Rows are points. To make a cloud, some directions were put in groups of two or more. Within a group, all points are equally far from the middle, so they leave a hole (a ring in 2 directions, a hollow ball in 3). The other directions are filled evenly. Then the cloud was stretched, turned, moved and blurred a little. Count the holes, and give their numbers of directions, smallest first.

Cloud (21 x 3)
[[   0  -60  -35]
 [   7   32  -57]
 [ -21  -66  -43]
 [  84  -15   28]
 [  15   71   -7]
 [  52  -44   16]
 [  21  -78  -26]
 [ -20  -66  -31]
 [ -55   -6  -21]
 [ -34  -53   17]
 [ -30 -121  -22]
 [  25   -5   11]
 [ -47  -14  -47]
 [  -5  -55  -32]
 [  37  -48   20]
 [  16   77  -62]
 [ -75   -2   -2]
 [  24   -9   14]
 [  45  -50   -6]
 [ -20  -17  -23]
 [ -31  -53  -23]]
Holes: 0

Cloud (21 x 3)
[[ -13  -65  -80]
 [  47   -5   28]
 [ -43  -41   42]
 [ -54  -19   50]
 [  54  -60  -15]
 [  57  -72  -14]
 [  28   32   27]
 [  29  -90  -28]
 [  -1   55   18]
 [  32  -16   22]
 [ -37   52   54]
 [ -13  -99  -45]
 [   7    2  -26]
 [ -36  -30   -8]
 [ -41  -54    1]
 [  12  -10   -1]
 [   5    6  -34]
 [ -18 -104  -91]
 [  20  -71  -39]
 [  10   58   48]
 [  12   -3  -34]]
Holes: 0

Cloud (29 x 4)
[[ 15 -55  51  16]
 [ 80 -45 -41 -14]
 [ 38  20   0 -58]
 [ 17  10  50  -7]
 [ 51 -55  17  26]
 [-74 -24  48  -6]
 [ 68 -14  -9 -91]
 [-77 -15  10  99]
 [-59  -6  13  98]
 [ 23 -34 -36  24]
 [-32  -4  33 -23]
 [ 21 -16  59  -7]
 [ -8  -5  -3  73]
 [ 12  10  88  34]
 [-18 -59  42   6]
 [  6 -42 -51   6]
 [ 39 -20  25 -49]
 [  6 -63   7  26]
 [ 38 -17   2 -75]
 [-67 -68  34  82]
 [-11 -15 -58  13]
 [ -2 -24  27 104]
 [  3  12 -55   2]
 [ 19 -57 -17 -68]
 [-40 -48  34 -18]
 [ 65 -51 -13 -66]
 [-43 -26  62   6]
 [-82   7  68  40]
 [-24 -23  48 -13]]
Holes: 1 (2)

Cloud (55 x 6)
[[ -55   34   75   39   70   -2]
 [ -46   37  -54  -20  -38   -4]
 [  49   15  -12   56  -32  -52]
 [ -18    3   23   31  -34  -81]
 [  18  -15  -60   61  -72  -12]
 [  36  -44   50   26   -5  -64]
 [   1    0   56  -12   67   66]
 [  33   38   19  -19  102   42]
 [  51   10  -39  -41   47   61]
 [  77  -18  -41    9   22   54]
 [  25  -23  -53   42   58   -6]
 [  89  -13   -2  -23  -10   52]
 [  42   -2   -6   48   -8   61]
 [  45   52   28   36   45   38]
 [ -51  -34  -14   25   -1   37]
 [  38  -30   15  -47  -47  -21]
 [ -36   59  101   38   -6   -1]
 [  46   54   66   34   14  -21]
 [ -74   28    0    8  -79   37]
 [   0   -9   36   -9   94   61]
 [   3   12  -39   -5  -51   77]
 [  -4   62    2   58  -10  -44]
 [  62  -28  -21   32  -95  -18]
 [ -64   23   42   76  -24   22]
 [  85   20   57   19   42   12]
 [ -24   24  -74   14   37   16]
 [ -12   -7   10   89  -71  -14]
 [  35    8   55  -10   81   61]
 [  10   20   19   31   72  -56]
 [  87  -42    4   33  -30   22]
 [ -20  -42    8   38  -45  -57]
 [  -2   45   21   35   17  -66]
 [  10  -46   44  -21   65   24]
 [  31   -4   40   34   36  -75]
 [ -49   75   57  -11   12   46]
 [ -10  -33  -60   58  -61  -11]
 [ -69    5  -18   43   -8  -48]
 [  44  -24  -64  -12   42   63]
 [  26  -17    4    2 -110   -9]
 [  53  -85    5  -11   11  -16]
 [  79  -43   58  -28   42  -12]
 [ -12   53    4   86   24  -10]
 [  57  -49   48  -40   56   17]
 [  84  -11   57   -5   72   29]
 [ -12   27  -54   72  -30    9]
 [ -56   -1   73   17   15   -5]
 [  61   11   23   71   -8  -41]
 [ -61   -4   13   46   25   43]
 [   7    4   61  -44   59   49]
 [ -34   54    6   48 -107   -3]
 [ -50  -33   18  -18  -14   -2]
 [ -33   16  -18   37  -87   52]
 [ -22  -42  -43   51  -55   12]
 [  -8   49    5   -6  -16  -48]
 [   0   14   43   73    7  -71]]
Holes: 1 (6)
